Rows are points. The last column is the point's height on a tilted bowl or saddle (a function of degree 2), plus a little noise. Along how many of its main directions does it bend up, bend down or stay straight?
In the rows, zero is written as 128.

Points (10 x 3)
[[152 109 133]
 [119 131 107]
 [160 214  86]
 [114  97 123]
 [ 96 160  56]
 [122 101 127]
 [129 104 129]
 [ 96 128  81]
 [180 154 111]
 [159 103 133]]
Directions: 0 up, 1 down, 1 straight

Points (17 x 4)
[[135 133 171 118]
 [127 162  86  99]
 [116 105 116 135]
 [177 133  83  73]
 [ 87 116 126 138]
 [148 182 162  80]
 [ 98 102 152 140]
 [155 129  82  95]
 [163 155 125  97]
 [149 186 153  79]
 [160 159 135  97]
 [120 202 142  87]
 [109  86 104 119]
 [138 156 112 114]
 [167  99 142 103]
 [143  58  87  80]
 [104 158 136 131]]
Directions: 0 up, 3 down, 0 straight

Points (26 x 5)
[[ 88 108 139  73 160]
 [118 135 155 187 172]
 [146 113 198  87 192]
 [121 102 135 163 143]
 [ 90 114 126 141 135]
 [173  71  73 162 142]
 [ 97 167 145 153 157]
 [152 117 177 148 175]
 [ 97  99 106 103 137]
 [116 134 140 167 154]
 [143 149 161  82 174]
 [ 74 160 123 115 150]
 [115 127 110 131 136]
 [141 136  91 125 140]
 [139  91 153 123 153]
 [123 156  77 184 167]
 [ 71 100 147 151 136]
 [162 100 139  93 175]
 [107 141 167 117 149]
 [ 88 151 138  94 149]
 [134  97 149 165 152]
 [154 137 127 101 161]
 [ 91  46 128 143 122]
 [130 173 123 134 152]
 [138 120 152 148 155]
 [116 179 205  62 185]]
Directions: 2 up, 0 down, 2 straight

Points (40 x 7)
[[115 147  61 178 164 141 103]
 [104 125 144  81 187  60 142]
 [135 104 161 121  62 171 163]
 [158  78  75 112 188 131 173]
 [151 110 151 137 101 146 140]
 [127 127 150 160 127 127 126]
 [119 110 121 128  84 166 156]
 [153 172 105 114  91  85 103]
 [ 98 100 141 151 128  83 124]
 [139 133 126 109 109 116 140]
 [ 89 128 146 151 103  95 110]
 [ 98 119 156 176 116 150 127]
 [135  94 132 101  88 150 177]
 [ 94 164 166 192 151 170 142]
 [171 141 156  96 163 147 166]
 [176 165  93 126 103 141 116]
 [ 79 158 108 121 180 119 108]
 [ 70  98 117 155 165 122 179]
 [167 140 156 137 113 162 148]
 [ 67  96 110 154 165  48 144]
 [174 139 101 166  95 184 119]
 [ 85 133  99 109  77 167 155]
 [174 127 157 119 120 122 162]
 [113 159 122 157 109 108  87]
 [107 108 148 102 133 172 162]
 [143 115 137  69 103 125 186]
 [114  90 156 144 176  98 155]
 [124  99 109  92 127 115 160]
 [140 180 132 102 187 128 116]
 [153 159 163 196 169 145 163]
 [184  84 152  68  88 131 221]
 [ 94 119 124  97 147 139 152]
 [162 136  48 119 170  99  94]
 [165 117 158 118 176 134 165]
 [ 65 120 138 132 122  95 131]
 [166 114 135 157 157 159 150]
 [143 101 155 178 134 160 128]
 [144 140 152 182 138 132 129]
 [123  67 133 105  72 110 172]
 [127 152 165 112 119  82 137]]
Directions: 2 up, 2 down, 2 straight

Points (42 x 7)
[[126 149 123 116 116 106 122]
 [ 41  54 117 129 106  75  81]
 [ 80 169 128 153 110 108 131]
 [114  72 168 137 191 125  92]
 [130 131 217 131 153 137  99]
 [136 147 108 132 162 102 139]
 [142  84 106 149 103  93 117]
 [146 145 122 131 110 111 125]
 [166 160 163 162 144  94 143]
 [102  86  97 141 204 149 134]
 [117 150 115 115 116 109 122]
 [143 179 119 171 144 139 154]
 [135 104 151 122 116  97 117]
 [ 86 142 154  52 149 165  51]
 [116  87 138 157 125 126 129]
 [154 128  95  86 131 151 101]
 [141 165  97 101  84  94  83]
 [103 138 126 173 162 103 172]
 [ 82 116 131 113 102  76 113]
 [ 77  90 123 146 125  90 132]
 [ 84 113 134  69 146  75 104]
 [155  93 136 139  66  99  81]
 [168 142 117 129 136  64 118]
 [166  55 115 123 158  75  90]
 [169 109 104 151  97  89 109]
 [131 204 100 140 143 110 117]
 [144 149  95 126 181  61 133]
 [136 134 134 108 130 131 118]
 [148 106 140 127 106 114 113]
 [110 178 140 175 132 135 155]
 [153 128 101 121 158 108 128]
 [217 143 134 102 107  83  52]
 [163  46 133 118 103 146  63]
 [151 108 140 166 134 153 139]
 [131 110 113  82 112 102 102]
 [ 90 161  77 202 185 106 198]
 [114 175 149 116 143 148 110]
 [123 115 128 124 189 176 111]
 [104 130 102 133 148 194 126]
 [ 93 133 134  72 136 112  96]
 [175 123 112  90 150  95  92]
 [ 97 134 119 100 154 168 103]]
Directions: 0 up, 3 down, 3 straight
